Each point is reached from the start by the listed moves, each made once or not at all, plus a little noise. Say if it took an odd or an even number of moves. Then give how often each move was made.
In the rows, 128 means zero.

Moves:
(1): [124 183 118 181 138]
(2): [ 72 178 159 124 159]
(3): [148 110 205 164  90]
Start: [118 107  85  90 105]
Points:
[ 81 140 197 121  97] => even (0, 1, 1)
[126 150 155 183  79] => even (1, 0, 1)
[118 102  84  96  97] => even (0, 0, 0)
[ 61 153 119  86 132] => odd (0, 1, 0)

Moves:
(1): [141 185 120 138  78 149 120]
(2): [152 191  95 103 128 123 133]
(3): [102 144  92 125 113 116 112]
(4): [111 145  89 148 144  96  79]
(5): [160 141 159 103 111  99 154]
(6): [163 178 130 153 156  58 192]
Start: [102 142 113 141 153  98  95]
Points:
[104 219  46 111 141  81  80] => even (0, 1, 1, 0, 0, 0)
[101 144 115 145 158  98  94] => even (0, 0, 0, 0, 0, 0)
[ 97 215  68 174 118  82  35] => even (1, 0, 0, 1, 0, 0)

Moves:
(1): [145 126 101 142 111 136 126 104 137 110 145]
(2): [127 140 146 122 125 118 141 155 119 126 127]
(3): [120 176 104 127 147 134 147 138 100 131 130]
(4): [140 129 138 118 142 142 141 125 140  97 133]
(5): [110 164 111 171 144 127 134 123 152 147 137]
(6): [125 138 131 117 132 139 108 143 134 129 112]
(7): [137 133 152  99 134 133 137 132 154 139 137]
(8): [140 121 126 130 146 106  97 149 119 129 121]
(9): [105 139  89 154 128  98 117  99 142 109 101]
Start: [153 153 127 125 135 129 118 152 125 119 107]
Points:
[169 156  70 158 150  97  86 117 151  50  94] => even (1, 0, 0, 1, 0, 0, 0, 1, 1)
[120 217 112 160 155  94 137 149 175 127  97] => even (0, 1, 0, 0, 1, 0, 1, 0, 1)
[164 249  91 156 190 134 115 194 130  93 117] => odd (1, 1, 1, 1, 1, 1, 0, 1, 0)

Moves:
(1): [137 124 115 133 125 130 136 114 129 129 123 126 127 118]
(2): [144 116 117 119 133 120 129 144  97 145 131 132 131 145]
(3): [118 139 134 130 122 124 128 101 117 122 134 138 137 117]
(4): [130 143 140 106 129 144 113 112 131 114 130 124 135 118]
(5): [157 131 105  93  77 145 136 123 109 126 130 138 135 150]
(6): [112 140 129 140 150 121 131 123 127 147 121 122 119 144]
(7): [130 125 142 119 131 132 118 104 143 110 145 140 128 117]
(8): [134 133 134 122 125 127 126 104  97 122 136 121 139 152]
(9): [126 129 139 135 133 133 114 130 128 137 122 125 124 129]
(10): [124 134 133 154 137 108 122 124 129 140 152 120 135 122]
(11): [141 141 144 116 141 159 137  81 114 110 131 139 165 127]
(12): [123 118 138 126 138 140 142 128 116 138 145 130 126 125]
Start: [136 105 139 141 130 108 150 129 145 157 121 144 135 121]
Points:
[171 120 134 110 124 156 179  49  57 190 134 169 178 151] => even (1, 1, 1, 0, 1, 1, 0, 0, 1, 0, 1, 1)
[189 112 134  92  97 168 187  41  68 141 146 157 189 152] => odd (1, 0, 0, 0, 1, 0, 0, 1, 0, 0, 1, 1)
[171 128 185  95 121 174 135  34 120 135 178 164 187 113] => odd (0, 0, 0, 1, 1, 0, 1, 0, 1, 1, 1, 1)
[155 126 166 128 168 130 145   7  74 156 139 163 183 146] => even (1, 1, 1, 0, 0, 1, 1, 1, 1, 0, 1, 0)
[167 117 178  97 157 156 122  60 117 131 141 164 177 118] => odd (0, 1, 0, 1, 0, 0, 1, 0, 1, 0, 1, 0)
[151 144 150 120  87 123 120  80 119 157 146 152 161 118] => odd (0, 0, 1, 1, 1, 0, 0, 0, 1, 1, 0, 0)
[158 134 200  97 152 163 117  22 115 110 146 152 184 124] => odd (0, 0, 0, 1, 0, 0, 1, 1, 1, 0, 1, 0)
[136 117 155 130 152  91 143  68  85 164 145 156 150 157] => odd (0, 1, 1, 0, 0, 1, 1, 1, 0, 0, 0, 0)
